Each row of a before or after table is a point. The points were changed in one or more steps. Then noise was added and the rows were shuffled. The steps act on columns, c1 being the first. What was done? A step turns or swaps two columns, mirrors them in a line or flattens them onto one, adds a multiple of one to another, or multiplies or shifts one. Angles are multiples of 10 degrees, from the lower column toward the higher: turns from -170 to 170, lines from 10 to 170 but not 90. Use the fewest steps. Two steps may share a column if one is a turn and the other turns, adds or multiplies; they go together, in the order done. Otherwise the lowest column goes first.
In the rows, 128 means zero.

Before (9 x 2)
[[106  94]
 [129 169]
 [191  77]
 [112 103]
 [169 167]
 [114 121]
 [126 180]
 [124  76]
 [ 99 122]]
After (9 x 2)
[[111 105]
 [ 94 166]
 [103 161]
 [208 129]
 [120 114]
 [133  99]
 [133  87]
 [158  85]
 [133 184]]
Steps: turn c1 and c2 by 40 degrees

Before (14 x 6)
[[126 203 119 103  89 132]
 [ 56 148 125 168  99 180]
 [ 67 144 116 137  98 180]
 [ 90 171  88 186  91  62]
 [145 123 149 141 103 143]
 [172 149  87  92  89 107]
 [166 130 160 104 134 155]
 [114 177 151 151 105 134]
 [128  97  85  93  78 119]
 [133 122 149 143 161 109]
 [107 157 103 123 107 147]
 [112  96  81 179  99 163]
 [136 158 105 206 154 171]
 [118 171 138 169 115 195]]
After (14 x 6)
[[ 92 146 175 167  90 132]
 [151 120 142 107 101 134]
 [154 177 112 106 103 119]
 [104 157 111 118 110 144]
 [140 173 120  56 113 151]
 [104 158 136  45 154 113]
 [114 145  65  85  97 162]
 [ 88 170  91 122  90  37]
 [152 122 132 127 161  98]
 [ 78  94 114  66 104 121]
 [128 153  58  61  99 144]
 [159 132 166 125 133 167]
 [121 207 123 145  92 148]
 [ 87  92 126 160  80 145]]
Steps: swap c1 and c3; mirror c4 and c6 in the line at 110 degrees

Before (14 x 11)
[[116 132 175 120 124  88 128 103 142  91 110]
 [114 151 124  90 129  87 133 135 134 142 149]
 [111 146 118 100 102  83 143 130  96  98 136]
 [160  80 137 100 124  83 116 148 128 135 145]
 [ 99 108 137 145 136 148  98 167 122  95 141]
 [116 115 150 109 173  95 144 112  96 146 121]
 [ 92 145 175 144 103 116  78 107 122 109 129]
 [ 94 113 107 136 107 111 137 113 100 118 109]
 [127 152 118 149 154  91 110 121 147 108 106]
 [163 124 106 129 101 121  94 130 149  95 106]
 [100 105 156 107 170 154 144 103 147 124 112]
 [105 125 160 127 111 148 127 163  99 126 152]
 [ 99 126 165  90 130 146 126 157 145 123 103]
 [123  91 176 158 102 124 133 116 132 129 103]]
After (14 x 11)
[[127 151 103 159 129 154 112 123 146 170 105]
 [113 150 119 174 127  97 133 135 133 202 148]
 [100 109 152 106 130 140  99 167 122 156 142]
 [110 146 104 177 128 108 145 128  97 158 137]
 [161 125  74 133 128 129  93 129 149 159 107]
 [ 99 125 221 118 128  86 127 157 142 181 104]
 [114 133 244 169 127 126 128 104 140 149 111]
 [106 125 208 108 128 124 130 163  98 189 150]
 [ 99 104 196 106 127 104 143 102 148 184 112]
 [ 95 115  76 142 129 140 136 115  98 176 111]
 [123  93 247 127 125 159 131 117 133 189 104]
 [ 89 144 245 137 127 145  77 105 122 167 130]
 [161  80 150 178 128 112 113 148 130 194 144]
 [117 113 183 164 127 116 142 112  95 208 121]]
Steps: multiply c3 by 2.5; turn c4 and c6 by 100 degrees; multiply c5 by 0; shift c10 by 60

Before (13 x 18)
[[116 106 126 146 117 151  98 156 117 136  96 135 126 144 127 146 129 118]
 [116 159 116 160 118 104 139 108 108 149 181 114 117 139 117 155 123 118]
 [126 135 118 121 138 100 125 144 107 124 125  85 114 155 148 118 142 101]
 [119  99 158 124 135 106 139 113 153  79 106 145 120 136 130 133 133 111]
 [160  92 249 116 129 128 126 113 125 135 118 115 124 147  91 155 128 129]
 [134 209 130 157 129 153 143 117 158 154 148 147 140 133 138  99 126 119]
 [157 124 119 111 144 129  31 116 112 142  96  50 120 146 113 148 123 120]
 [182 122 139 111 117 115 141 122 110 151 207 149 140 120 144 148 119 110]
 [154 106 154 121 174 191 118 112 154 146 112 128 132 128 139 129 124  78]
 [135 100 141 111 129 105 141 129 115 110 137  77 140 137 118 102 126 133]
 [158  90 125 168 130 102  64 116 108 153 119 131 140 148 137 149 115 113]
 [127  99 125 132 153 102 124 162 136 152 100 144 108 122 105 141 129 114]
 [124 108 113 115 142 104 144 140 110 150  93 149 141 145 109 146 140 117]]
After (13 x 18)
[[157 109 236 119 130 130 125 113 123 154 117 117 144 145  92 155 125 127]
 [125  96 105 117 141 104 148 138 110 133  94 149 130 147 110 148 139 115]
 [131 128 134 110 128 104 141 127 113 156 135  74 120 138 118  97 130 132]
 [123 155 150 124 129 107 139 111 148 178 104 142 127 134 128 133 133 110]
 [130 101 113 133 152 104 124 159 135 142 104 147 159 119 107 141 130 115]
 [180 104 132 112 117 117 143 122 108 122 205 152 127 122 144 154 116 116]
 [118 111 118 145 119 147 100 154 120 139  97 132 134 147 127 143 130 117]
 [159  88 118 162 130 103  64 112 109 147 117 131 129 143 141 150 115 113]
 [155 104 139 125 170 190 120 110 156 136 113 129 131 127 135 127 126  79]
 [156 117 108 114 141 130  32 115 109 126  94  54 140 144 114 148 120 124]
 [125 141 105 121 139  97 120 146 104 123 123  83 142 152 145 118 140  97]
 [114 132 109 158 118 103 137 110 110  95 183 109 137 143 121 155 120 118]
 [132 144 120 159 130 156 143 114 159  45 151 147 111 131 141 101 126 120]]
Steps: turn c2 and c10 by -120 degrees; turn c2 and c13 by 160 degrees; shift c3 by -10

Before (14 x 32)
[[113 118 109 101 137 108 121 137 119 144 159 104 149  96 120 104 115 123
  127 111 117 158 113 124 118 119 120 158 120 135 160 106]
 [122 139 151 136 160 147 131 119 132 157 119 127 139 111 136 129 130 129
  151 119 144 144 132 123 129  97 139 159 146 143 147 144]
 [117 144 138 143 161 156 106 117  99 150  88 142 114 126 168 151 136 150
  125 127 122 136 155 135 147 117 157 143 141 122 130 142]
 [131 147  99  94 129  77 138 136 134 156  99  97 141 135 152 121 124 144
  155 109 128 158 106 141 163 100 128  95 118 111 130 127]
 [110 152 123 131 138 158 136 160 117 130 131 148 166 117 150 132  99 110
  135 139 112 116 140 113 133 121  96 164 133 104 126 115]
 [108 115 144 118 151  94 120 141 143 144 126 129 144 124 104 126 130 106
  152 115 115 115 143 119 126  95 108 147 122 130 141 105]
 [114 146 153 126 113 139 117 129 121 162 131 149 138 113 156 108 116 151
  125 116 126 160 137 123 134 137 114 123 142 158 165 130]
 [108 116 123 140 136 127 132 129 142 160 133 137 128 132 157  84 105 125
  125 149 105 112 146 123 152 125 106 115 155 145 159  92]
 [ 81 132 117 148 131 131 135 117 129 111  95 132 109 118 113 121 143 151
  130 105 129 141 122 134 123 112 108 130 134  99 144 122]
 [125 177 164 122 134 141  97 120 143 163 149 150  97 136 139 108 141 133
  107 116 142 149 125 135 134 152 112 152 123 133 128  86]
 [134 133 134 152 116 122 127 124 101 112 130 132 139  97 123 137 112 102
   99 120 123 124 101 111 128 106  97 136 124 127 136  94]
 [166 135 119 148 124 123 140  90 118 154 120 157 100 109 132 108 121 137
  126  98 138 114  97 105 105 129 136 130 139 134 153 113]
 [145 167 125 107 139 154 129 136 121 171 147 155 135 125 105 106 132 150
  116 132 148 147 143 132 137 131 114 126 165 106 157  94]
 [109 127 115 123 103 109 126 108 117 147 142 126 123 109 141 123 143 155
  164 110 126 125 135 106 150 128 130 181 163 110 149 142]]
After (14 x 32)
[[116 144 153 127 111 141 118 142 119 161 131 149 137 111 211 108 115 152
  122 113 125 159 138 122 134 136 115 113 129 156 164 130]
 [120 139 150 135 162 148 130 146 130 155 117 127 140 113 155 130 127 128
  151 117 142 142 133 122 130  98 140 166 118 144 147 143]
 [119 146 138 145 162 157 107 142  98 150  87 143 115 127 245 152 138 151
  124 125 123 135 154 137 148 119 155 100 115 124 128 143]
 [132 146  98  95 128  76 138 118 133 155 100  99 140 137 199 120 122 146
  156 110 126 156 105 141 163  97 129 106 134 112 131 126]
 [144 166 128 107 139 153 127 162 124 171 147 156 135 124  60 106 136 149
  116 132 149 147 141 132 136 130 113 116 136 105 157  95]
 [135 132 133 151 116 123 127 122 102 110 130 131 138  97 114 138 110 103
  100 120 123 124  98 112 128 105  99  99 121 126 136  94]
 [112 151 121 133 137 157 135 133 118 130 131 148 167 115 196 133  98 110
  135 136 113 115 140 113 134 120  97 147 159 103 126 119]
 [ 83 134 115 147 131 132 135 132 129 111  96 134 109 122  81 118 144 150
  129 105 129 138 120 135 122 110 109 132 115  99 143 121]
 [112 118 111 102 137 106 123 118 120 144 161 104 149  96 105 103 115 122
  128 114 119 159 114 123 120 118 122 148 138 135 161 104]
 [124 180 164 120 136 143  96 124 142 163 151 152  98 135 160 107 141 132
  106 115 143 151 125 136 137 151 112 174 121 134 127  86]
 [108 114 123 140 135 130 134 156 143 159 132 138 127 132 214  84 106 123
  122 149 105 111 146 125 151 126 106 136 128 145 158  92]
 [108 124 117 125 104 110 129 162 116 147 142 129 122 109 167 124 142 156
  162 110 127 125 135 105 152 126 129 164 106 110 152 141]
 [109 113 144 117 151  96 119 123 142 144 128 129 145 121  57 125 130 107
  152 113 113 115 144 118 126  98 108 167 140 129 139 105]
 [167 135 118 147 124 123 139 139 119 156 118 157 100 110 140 111 119 135
  124  99 139 113  97 107 106 127 137 113  90 135 154 113]]
Steps: swap c8 and c29; add 1.5 times c9 to c28; multiply c15 by 3

Before (13 x 64)
[[ 76 115 145 123 161 170 129  94 102 132 166 124 122 154  94 125 113 121
  135 135 126  96 113 131 152 125 159  63 146 124  46 128 126 133 148 134
  158 105 115 139 142 145 118  95 130 119 171 107 135 109 123 125 151  99
   91 110  89 124 134 104  83 123 127 106]
 [ 93 114 156 163 150 127 141 133 102 135 149 128 142 111 127 148 138 145
  142 165  84 104 108 137 133 163 124 160 148 108 115 143 125  90 116 130
  129 117 189 130 137 118 137  96  39 176 104  95 141 125  95 146 150 103
   47 146  93 117 135 122  92 125 120 141]
 [136 121  81 114 110 125 134 138 127  86 142 134 143 156 168 146 150 123
  133 125  82  97 128 132 120 120 143 164 140 114 145 120 125 155 109 110
  153 137 132 114 150 153 137 183  97 114 103  85  95 180 109 128 149  46
  103 169 134 108 143 130 143 118 108 114]
 [128 133 136 124  98 127 152 103 118 111 133 117 123 110 249 143  94 141
  123 124  98  92 152 145 101 169 134 129 145 116 134 136 154 150 108 118
  124 110 111  83 137 153 106  98 134 129 135  94 120 113 222 143 136 104
   94 153 113 107 135 116 135 119 131 145]
 [118 123 154 121 135 135 127  90 105 130 131 135 148 109 103 142 141 120
  120 124 113 122 126 127 145 142 111  98 124 108 143 114 150 124  99 138
  136 119 115 130 108 149 138  94 140 111 175 101 141 143 107 102 152  79
   80 170 156 107 125 161 128 163 129 150]
 [136 115  85 172  91 137 125  99 105 133 140 136 140 113 102 118 145 121
  116 151 125 144 115 130 114 122 119 150 142 118  90 120 137 141 117 184
   95 125 130 109 130 140 136 126 126 114 151 129 122 115 110 143 141 111
   86  56  90 130 139 125 136 125 127 147]
 [135 114 154 124 111 131 125 113  98 112 155  61  88 139  89 116 135 122
  110 170 104 121 116 136 179 148 159 149  98 111 145 139 127 132 102 110
  159 141 121 116 149 126 136 101 128 205 196  91 117 106  99 128 155 102
  109 162 192 139 144 168 135 123 131 144]
 [124 131 142 114 123 140 120 139 133  68 130  78 139 219 122 134 113  73
  146 195 113 101 126 140 145 132 128 136  83 200 112 144 122 147 131 121
  102 212 110  92 149 150 134 198 130 110 101 145 104 126 157 117 142  81
   85  49 112  46 137 115 140 158 130 137]
 [114 121 155 108  96 116 135 129  98 128 160 140 147 121 131 137 131 116
  122 142 114 126 117 130 112 155 142 112 131 107 137  96 134 151 176 119
  114 139 125  88 149 149  73 104 134 157 115  83 139 101  98 136 107 116
   87 155  98 143 138 128  80 121  55 152]
 [134 140 155 112 105 154 135 131 138 129 139 121 148 120 131 145 155 138
  113 152 117 134 174 166 148 119 113 136 126 143 119 145 148 142 103 117
   96 132 117  97  70 118 105  85  86 116 109 110 114 102 147 142 144 121
  111 177 124 135 136 132 130 181 100  51]
 [116 143 147 119  91 144 129 126 100 117 155 130 100 111  97 112  83 113
  129 136 122 136 108 125 146 199 119 160  85 119 142  56 131 158 103 113
  143 111 137 136 138 127 105  88 113 137 124 113 111 139 127 131 155 121
  113 146 206 134 127 138 134 156 105 149]
 [129 121 104 155 147 139 132 123 109 136 138  87 109 106  95 125 134 142
  140 125 121  95 127 147 104 135 118 160 148 196  92 143 136 145 120 162
  127 125 117 118 107 142  89 115 127 121 142  92 113 112 112 135 146 121
   85 135 107 143  47 131 147 116  95  79]
 [117 166 104 173 154 126 144 125 102 126 153 122 139 133 105 116 135 105
  134 148 125 170 116 152 143 133 159 155  93 115 144  86 127  96 115 122
  103 122 105 116 148  68 127 161 106 116 112  99 123 128 127 113 116 123
  119 161 126 138 145 136  96 106 123 151]]
After (13 x 64)
[[136 116  83 113 146 122 132 138 129  86 142 133 118 157 169 146 150 124
  135 123  82  96 130 132 121 145 144 163 138 115 145 122 125 155 108 110
  108 138 132 115 150 153 136 188  96 112 102  84  96 179 111 129 148  45
  102 167 132 108 143 130 144 116 109 116]
 [126 118 143 113 147 142 120 138 132  67 129  78 130 219 121 134 114  74
  146 193 113 102 125 139 146 115 129 138  84 202 112 147 120 146 132 120
  150 211 110  92 149 150 134 198 128 128 101 147 103 126 156 116 143  80
   85  47 111  46 137 116 139 159 130 137]
 [135 170 157 124  55 130 125 110 100 113 155  61 120 137  90 116 135 120
  113 169 105 122 117 137 179 120 159 150  98 112 145 139 128 132 103 110
   92 141 121 114 151 127 136 107 129  98 196  90 118 106  99 129 158 102
  109 163 190 140 145 169 134 122 133 144]
 [129 132 137 125 132 126 153 102 117 112 133 117 134 110 249 142  92 141
  123 123 100  92 153 144 101  89 134 130 143 115 135 135 154 151 106 118
  116 110 110  83 136 152 104 102 134  98 136  94 118 112 222 144 135 105
   95 156 112 106 132 118 137 118 132 143]
 [119 108 103 172 136 129 145 124 103 129 153 121 164 133 104 115 135 104
  135 146 127 170 116 152 143 113 158 154  94 114 144  89 128  97 117 123
  150 122 105 116 147  67 126 163 106 156 112 100 123 127 129 112 116 120
  117 162 126 137 146 137  97 107 124 151]
 [136 118  86 174 149 137 125  98 107 134 141 137 113 115 103 118 146 121
  117 151 124 146 115 131 114 123 119 150 141 116  91 120 139 141 117 184
  160 127 132 108 129 140 138 110 127  96 151 130 121 114 110 144 140 111
   85  56  89 133 139 124 137 125 126 146]
 [118 109 155 121 143 136 125  91 106 128 130 134 119 109 105 141 142 120
  120 125 113 122 127 127 144 116 108  96 126 108 141 114 151 123  99 139
  115 116 114 130 109 147 138  90 140 139 176 101 142 142 108 102 152  79
   79 172 157 106 125 162 127 163 127 148]
 [114 112 158 109 107 117 136 130 100 127 159 140 117 120 132 138 133 116
  122 142 113 124 116 129 113 100 143 112 132 107 136  99 135 150 176 119
  130 141 124  88 148 148  72 108 133  90 113  83 141 100  99 134 108 115
   88 155  99 142 138 128  80 121  55 151]
 [ 94 118 156 162  75 129 140 132 103 136 151 127 111 108 126 147 136 145
  140 164  83 103 108 139 133  92 125 159 149 107 116 142 126  91 115 130
  115 118 190 131 136 117 138  96  39 140 105  96 142 127  94 145 152 102
   49 144  95 117 134 123  93 124 122 143]
 [134 106 156 110 144 156 134 132 137 130 139 120 137 119 129 145 156 136
  113 151 117 134 176 165 151 125 112 136 125 142 117 142 149 142 102 119
  161 132 119  98  72 118 106  88  86 106 109 107 114 101 149 141 145 122
  112 177 123 133 136 133 129 183 100  50]
 [117 153 146 119 125 145 130 125 101 116 156 130 149 111  97 112  83 113
  129 137 123 138 110 128 147  66 119 161  84 120 142  55 133 156 102 114
   91 111 137 139 139 128 106  95 112  89 124 114 111 137 128 130 155 121
  113 146 206 133 127 138 134 155 103 151]
 [131 145 104 158 129 137 133 122 108 135 139  86 123 107  96 126 134 142
  140 126 120  94 127 148 102 121 117 159 148 194  90 143 134 145 122 163
  127 123 117 117 107 143  89 106 129 149 143  90 112 110 111 135 145 122
   85 134 110 143  48 130 148 117  94  79]
 [ 76 135 144 122 131 170 130  94 105 133 165 126 115 154  94 124 112 119
  135 135 126  96 114 130 152 140 159  64 146 123  48 126 125 131 148 133
  103 106 116 141 143 145 118  92 131 161 173 107 136 111 124 125 152  98
   92 111  87 125 134 103  83 123 127 106]]
Steps: turn c2 and c13 by 100 degrees; turn c5 and c46 by 100 degrees; turn c26 and c37 by -160 degrees; add -0.3 times c36 to c44
